Each row of a before or after table is a point. The points were changed in one or more steps. Then noise was added and the rows were shuffled. The steps act on columns, c1 being the first. What was done? A step turns or swaps two columns, mirrors them in a line or flattens them onto one, adds a multiple of one to another, or multiplies or shifts one. Angles are multiples of 10 degrees, from the lower column toward the higher: turns from -170 to 170, lines from 10 to 170 but not 90. Use the fewest steps. Two steps may share a column if one is a turn and the other turns, adds or multiplies; they go together, in the order done. Otherwise the lowest column goes first.

Before (11 x 2)
[[-20  13]
 [ -2  -8]
 [  9  20]
 [  3  -6]
 [ -9  20]
 [  8   8]
 [-19  17]
 [  4   2]
 [ -8 -13]
 [ -8  -6]
 [  6  -7]]
After (11 x 2)
[[  9  -8]
 [ 18  -9]
 [ 23  10]
 [-26  26]
 [ -7  -9]
 [-24 -18]
 [ 26  27]
 [ 13   2]
 [-57  22]
 [-25  -8]
 [-60  16]]
Steps: multiply c1 by 3; multiply c2 by 1.3

Before (9 x 6)
[[  1   5 -18  33  -5 -38]
 [ -5  18   3   2  -2 -48]
 [-16 -28   2 -20   4  10]
 [-18  17  35  29  18 -42]
 [-21  17   7  32  -1 -29]
 [-15 -37 -25  -5   2 -12]
 [  4 -44  -9 -12 -27   2]
 [ 19 -24  -1   2  19   1]
 [ 20  28 -40  40  11  13]]
After (9 x 6)
[[  4 -16  19  26   3 -36]
 [-16 -13  13  61  16  16]
 [ -2 -12 -15 -28 -17  10]
 [ 26 -34 -16 -28   9   3]
 [  1 -42 -20 -10 -15 -13]
 [  5   6  30  20 -20 -27]
 [-14  24  45  -2 -19 -42]
 [-22 -17   1 -13  15  -1]
 [  2  16   2  11  -6 -49]]
Steps: turn c1 and c5 by 100 degrees; turn c3 and c4 by -60 degrees; turn c2 and c4 by 40 degrees

Before (13 x 11)
[[-18 -10 -15 -10  -8  -8  12   1  14  32  21]
 [  6  -8  21   6   9 -23 -16 -24  20   8  15]
 [ -5   6  -9  10  -2  -1  -2   9   5  -7 -10]
 [ 12 -10  16  -5  -5  -4 -17  -4  13  12   3]
 [  8 -20 -21 -16  11  -3  -7 -39   2  -2  -1]
 [ -2 -12 -12  -8  12   9 -24  14  -3   6   3]
 [ -2   6  -7   3  17 -32 -19  15  12   8 -32]
 [ 14   9   6   8  13 -22   8  10   6   0   7]
 [ 17  11   1  -3   6  11  -2  14  10 -15  -2]
 [  4  -3  16 -16   5   0  -1  -3  -6  -7   8]
 [  1  22  10   3  -1  12 -10  13   8  21  17]
 [ 14  -2   9  -9 -14   8  -4   0 -11   7  24]
 [  7   9 -21 -14   2   8 -36 -13  17 -15  15]]
After (13 x 11)
[[  7 -16 -20 -16   8  -8  -7  25   6  31   1]
 [  8  26 -21 -14  -6  -7 -37  -2  51  20  14]
 [ 16  12   1  -4  -7 -11  -2 -21  30  -1  -1]
 [ -4   7  -9   9   0   3  -1 -11  15  -3 -10]
 [ 12  -1  16  -4   2   6 -17  10  39  -6   2]
 [ 13   5   5   8  24  -1   8  -7  18  -8   7]
 [  2  25   9   4 -12  -5 -10   8  24 -23  16]
 [ 14   1   8 -10 -14   9  -4   5 -34  -4  24]
 [-18 -16 -15 -10   4  10  12  23  41 -20  20]
 [  5   0  22   6  25   4 -17  22  60  14  15]
 [ -2  15  -7   3  36   2 -19  -3  35 -16 -32]
 [  4  -2  16 -16   2  -6  -2  -4 -18   7   8]
 [ -2   0 -12  -8  -3 -14 -24  -3  -9 -15   4]]
Steps: add -0.5 times c7 to c2; mirror c5 and c6 in the line at 150 degrees; turn c8 and c10 by -130 degrees; multiply c9 by 3

Before (13 x 14)
[[  7  -4   4   0  -5  -3   0  -4 -11   2   4   5   4 -13]
 [  1   1  -3  -2  -8   3  -3  -4   3   4   5   0  -8   3]
 [  1  12 -11   4   5   9  -3  -6   2  -2   4   7  -5  -2]
 [  6  10  -3   3   3   4  -7   5  -7  -7   0   5  -7   4]
 [-14 -15  -1   9 -11   3  15   9  -3  17   3  -9  -7  -2]
 [  4  -3  -1   8   0   3 -19   0 -10  10   5   5   4  -5]
 [  9   8   6   1   6  -1   0  -8  -3   6   2  11 -11  -2]
 [ -6  10  -7   2   3  -1 -10  -6  -3   2  -6   1   1   3]
 [-12  -2   0   0 -11  -4   0   7  -2   8   4   5  -4  -8]
 [  7   2  -8  -6  -2   0   8  -3  -6  14   3   8  -4  -1]
 [ -2  -3   3  -6   6   3  -2  -3   0   4   1  10  -1   2]
 [  1  -2   1   8  -6  -4 -12  -9 -15  -1   4  16   2  -3]
 [  1   6   0   2  11  -5  -8  -2   0   1  10   3   0   7]]
After (13 x 14)
[[  0 -12  -3  -8   2  -3   9   2  -6   5  -6  -2   1   0]
 [-10  -5  -3   0   5   1   1  -5 -21  10   0  -5  -7   7]
 [ -4   7   5   0  -6   1   2   3 -26  -2   4  -9   4  -9]
 [ 11  -4  -2   5 -11   4   5  -4 -16  -6   4   0  -4 -14]
 [  0   2   7 -10  -7   1   9   0 -61   9   4  -8   2  -3]
 [ -2   5   1  -4   2   2  21  -6 -24   5   5  -8   4  -3]
 [ -1  -1  -1  -3  -4   7   5   4   3  -1   5   3  -8   3]
 [ -7   2  -7  -2  -2   1   3   6 -29 -16   3  -3  -4   2]
 [-11  -2   9  -3   4  -4   4   4 -34  -5   2   1 -11   3]
 [  3   2   2   2   6  -1   4   7 -28  -2   1   3  -1   1]
 [ 20   6  -2   1  -6  10   0 -13  22 -23   3  -6  -7  -9]
 [ -4  -5   1  -2   5 -11   7   0  -9   4  10   1   0   8]
 [ -7 -10  -6 -12  10   4   0   1 -18   4   4   4  -5  -2]]
Steps: add 0.5 times c1 to c14; turn c1 and c2 by 150 degrees; turn c4 and c8 by -130 degrees; turn c3 and c4 by 30 degrees; turn c5 and c6 by -40 degrees; turn c7 and c10 by -140 degrees; turn c9 and c12 by 70 degrees; multiply c9 by 3
